Each row is a point. Any point is a mix of the corners, with weights that add up to 1. It lies inside the corners' shape when no weight is negative. Say inside or outside, and name the corners with a negative weight.

Corners:
(1): [ -7  30 -83]
(2): [ 0 56 13]
(3): [   8 -121   26]
(4): [-50  55 -13]
Points:
[ -8  27 -72] => inside
[ 0 15 11] => inside
[-18  16 -71] => outside (2)
[-9 -1 18] => outside (1)
[  4   5 -50] => outside (4)
[-37  45 -21] => inside
[-34  48  -7] => inside

Corners:
(1): [-60 -13  53 -60  32 -55  88 -59 -80 -82   9]
(2): [ 16  -2 -45  -5  18  23 -21 -64 -28 -65  47]
(3): [ 58  17 -24 -26  71  41  44  -8 -12   5 -12]
(4): [ 51  64  -4 -43 -31 -67 -19  29  -3  60 -10]
(5): [-23 -27  -7 -70   0 -22  32   5   1  -3 -88]
(6): [-18 -34  17  55   2  -1  90 -29 -59  27 -58]
(7): [-50 -47  -9  46  94  22  77  35   4 106 -58]
(8): [ 66 -79 -16 -23 -79  45  14 -21 -18 -16  92]
(9): [-19 -46 -55 -10 -46 103  43 121  18  39  58]
(10): [-11 -49  43 -39 -72  52 -23 -48 -43  12   5]
(11): [ -8 -19 101  16  19   5   4 -50  -9   3 -91]
(12): [ 42  31 -46  -6 -25  49  61 -28  39  39  90]
Points:
[-14 -33 -22 -15 -23  57  41  57  -2  19  28] => inside
[  8   7 -11 -14  -1  40  34  -7   3  27  34] => outside (5, 6, 8)
[ -8   8  -3  -5  14   5  54  35   1  48 -25] => outside (2, 8, 10)
[ -6 -32   3 -13  -4  29  42 -21 -24  -9  16] => outside (4)
[-19 -40  21  -9  10  27  43 -12 -28  -6 -30] => outside (4, 12)
[-10  -2 -28  17  28  19  60  21 -23  52   7] => outside (5, 8, 11)
[ 35 -18  16 -12 -42  28  17   4  -2  35  -9] => outside (1, 2, 7)

Corners:
(1): [-54 -13 -30  -6  10 -42  30  22  28   1 -25 -39  20 -27  15  38 -28 -34
  34  -6]
(2): [-22  31 -73   4  -4  77  43 -55  20 -48 -72  26 -16   0  94  12  -7  20
 -35 -41]
(3): [-16 -12  35  32   2  12 -30  -7 -29  -9 -13  23   9  18  -6  14  28 -18
 -35  -4]
(4): [-16 -21   4 -21  28  20  30 -20 -22 -48  -1   5  38 -42 -29  22  16  -3
 -18 -73]
(5): [ 34   8  10 -13  11 -22 -26 -23   6 -15 -27   3 -16 -15  14 -40  44 -27
  21  -7]
(6): [ -8   9 -70  13 -49 -17  -5 -23 -23 -21 -25   9 -18  18  32   6  -5 -29
 -30 -11]
(7): [ 46 -65  -3 -19  50  15  39 -16  14 -46  33   0 -56 -67 -17   1 -15 -10
  12 -24]
(8): [  6   7 -78 -10  74 -70   7 -32  74 -13 -26  17   2 -62  21   3  53 -62
  44   1]
(9): [ -7 -24 -21  -8  41   2   5   4 -22   1  24 -20 -17  -7  12  -2   1  18
  19  21]
(10): [-11   8  21  -1 -38  64  66  50   7  57  11 -37 -21   1  51 -16  -8 -14
 -30  -8]
(11): [ 27 -60  23  22 -24 -31  27  37  41 -21  57  16 -12 -17 -23 -11  -7  -1
  22   8]
(12): [ 39 -44 -16  15  -3 -44  -5   3 -40 -33  28  11  20 -48   2  34 -52  26
 -25  13]
(13): [ 39 -43 -93  14  -2 -36 -16  44   0  -8   2 -15  -3 -36 -19  19  10  12
   3  10]
(14): [ 17  56 -31  45 -13  25  30 -64   1  84 -28  34   9  32  31  54  -7  27
   2 -20]
(15): [-18  -8 -21  -6 -34   2  -3 -28 -58  49 -30  16  39 -29 -29  -5 -10   2
   9   8]
(16): [ 12 -47   9  -2  -9  17 -54 -64 -30 -48  45  20  -9 -11  55  27 -13 -47
  -1 -17]
(17): [-15  -9  44 -68  34  12  -4  87 -31  50  34  -9 -45 -53   2 -10   1  37
  21  11]
(18): [ -3  67 -12 -41  27  47 -42 -25 -30   5 -23  34  21  -5 -30   2 -33  26
   5   1]
(19): [  50 -121    2  -49  -22  -30   39   42   43  -17   30  -25  -15  -43
  -34    5   27  -22  -11   28]
(20): [  2  60  29 -29  51  10  -3   5 -30 -44 -26  56  -3  12  60  14 -17 -21
  33   1]
(21): [ 11 -39   1 -30   0  15 -53 -10 -30  11 -16  29   0  33  53 -18 -53  12
 -12   6]
Points:
[  3 -34 -19 -18  -6   6   0   3  -6  22   3  -6  -4 -30 -14   9   5 -16
  -5 -10] => outside (2, 5, 9, 11, 12, 20)
[  3 -12 -16 -12  12   7   5  -6 -14  -8  -3   7  -1 -22  12  14 -11  -2
  -3  -9] => outside (5, 11)
[ 17 -22   9 -26   9   5  -3   0 -18   5  17  18  -3 -13  12   0 -23  -1
   3   4] => outside (1, 2, 3, 5, 13)
[ 18 -16 -11 -16  13   2  -9   1 -17   3   5   9  -8 -21   1   4  -2   1
  -1   1] => outside (1, 2, 11)
[ 11  -5 -23   2   7   5  12 -14   7 -15  -7  11  -5  -7  22  14  -4  -9
  -2 -12] => outside (15, 17)
[ -4 -12 -16  -9  11   9  15 -12  -8 -24  -8   6  10 -25   7  15  -2  -2
  -8 -28] => inside
[ 10 -28 -10 -12 -20  15 -17  -1 -28  16   4   8   2   6  20  -4 -25  22
 -14   2] => outside (1, 3, 7, 8, 20)
[ -6   2 -18  -6  10  -2  -7 -17 -18  -8 -16  17  11 -21   2  14  -8  -2
   4 -18] => outside (9, 10, 19)
